Each wall is flat, endless, passes through zero and stands at right angles to its row. A trip goes straight from one point to another. List the walls that it crosses, first one first.

Walls:
(1): [-10.8  24.8 -14.3]
(2): [ 12.3 -23.1 -13.9]
(3): [ -6.7 -16.4  -0.2]
(4): [ -0.9 -12.7   0.9]
(5): [-14.8  -7.1   4.3]
Trips:
[ -3.7   0.2 -17.5] to [11.4  8.6 17.1] => 3, 2, 1
[29.8  3.1 -9.7] to [ -8.2 -19.8  -9.8] => 4, 3, 5
[-5.2 -8.8 24.0] to [ 15.3 -12.9  20.3] => 2, 5
[11.5  0.7 -0.4] to [-34.3 -30.7  -6.0] => 4, 3, 5
[ 18.3  18.0 -18.5] to [ 10.5 -23.3  -5.1] => 1, 4, 3
[-16.2 -18.1  31.5] to [-25.3 -30.4 -23.9] => 2
[ 3.7  5.1 -9.4] to [-14.7  -4.1  -4.3] => 5, 3, 4, 2
[13.0  0.8 -1.1] to [-10.5  21.6  -6.4] => 1, 2

Walls:
(1): [11.6 16.8 16.3 20.1  7.4 -3.8]
(2): [  3.2   4.9  13.4 -12.1  -0.6  27.9]
(3): [  3.7  18.2   4.5  -0.9 -15.9 -20.3]
(4): [-15.6   3.7 -19.1 -22.9   9.3  -8.6]
(5): [-16.2   7.9  -3.9   0.9   2.3   3.6]
Trips:
[-36.3 -15.6  -1.6   7.7  -8.7  -4.8] to [-23.5  -7.3  -1.7  10.6  19.6 -34.7] => 3, 1
[  0.7 -10.9  19.0 -21.9  12.1 -22.9] to [ 18.4 -20.5  -0.8 -14.4   2.7   6.6] => 3, 2, 4
[ 49.3 -29.2  -4.9  28.2  14.2   0.5] to [ -0.8   2.8   8.6  -1.0 -17.4  -3.7] => 3, 2
[15.7 19.8  9.6  1.4  3.2  4.1] to [-26.9  12.0  15.4 -15.9  -0.7 -29.3] => 5, 4, 2, 1
[  7.9  10.4 -21.8  -9.8 -31.5   4.1] to [ 24.4   4.8 -33.6 -17.4  -4.2 -28.9] => 2
[ -8.7 -13.8  -5.3  14.4 -13.6  -0.9] to [  4.5   8.8 -21.4   3.9  17.7 -11.3] => 4, 1, 3

Walls:
(1): [-5.8 -6.2 -4.0 11.2 -5.6 -7.5 10.1  0.9 42.5]
(2): [  3.0  -3.5 -11.8  -5.9  12.2  -7.1 -11.5 -18.5  12.2]
(3): [  9.2   8.0 -23.3  -2.5  -0.9 -29.4 -20.1  -1.3  18.9]
(4): [ 13.6 -13.7 -13.0  -0.8 -20.2 -32.6 -21.3  16.2  -4.3]
(5): [ 12.8   5.3 -16.8 -23.8 -18.8  -6.1  -4.5   5.5  -5.2]
(6): [ 14.6  -8.8 -15.2   7.8 -15.0 -13.2  10.1  12.0 -20.4]
(7): [-26.7   3.8  -1.8 -32.9  11.8 -13.7  -1.5   6.0  -7.5]
(8): [-22.0  11.6 -14.0   2.7  14.9  -4.7  -4.0  -3.5   4.8]
(9): [ 15.6 -18.6 -17.2   6.5  -4.6  17.7  21.4 -18.4  33.6]
(10): [  5.1  22.1  -7.6 -17.2   4.7  10.2  24.6  10.6  -4.9]
(11): [  6.1   9.6   3.0  -5.5 -15.9 -12.9  -4.5 -54.5  -7.2]
(12): [ 38.9   5.9   1.4   5.8   7.2  32.1 -15.7  -7.1  10.9]
Trips:
[ -8.8   7.4 -14.8  39.8   5.2  27.2 -22.2   2.9 -23.9] to [-12.8   2.0 -14.4  10.7  21.5  -7.1  11.8   3.3  -0.4] => 12, 2, 10, 7, 1, 3, 9
[ 11.7  -9.7   0.9 -12.5   3.5  -1.8 -19.8 -27.3  29.6] to [ 18.8 -47.3   2.4  18.3  18.0 -29.2  -6.0  11.5 -16.4] => 5, 6, 11, 12, 1, 9
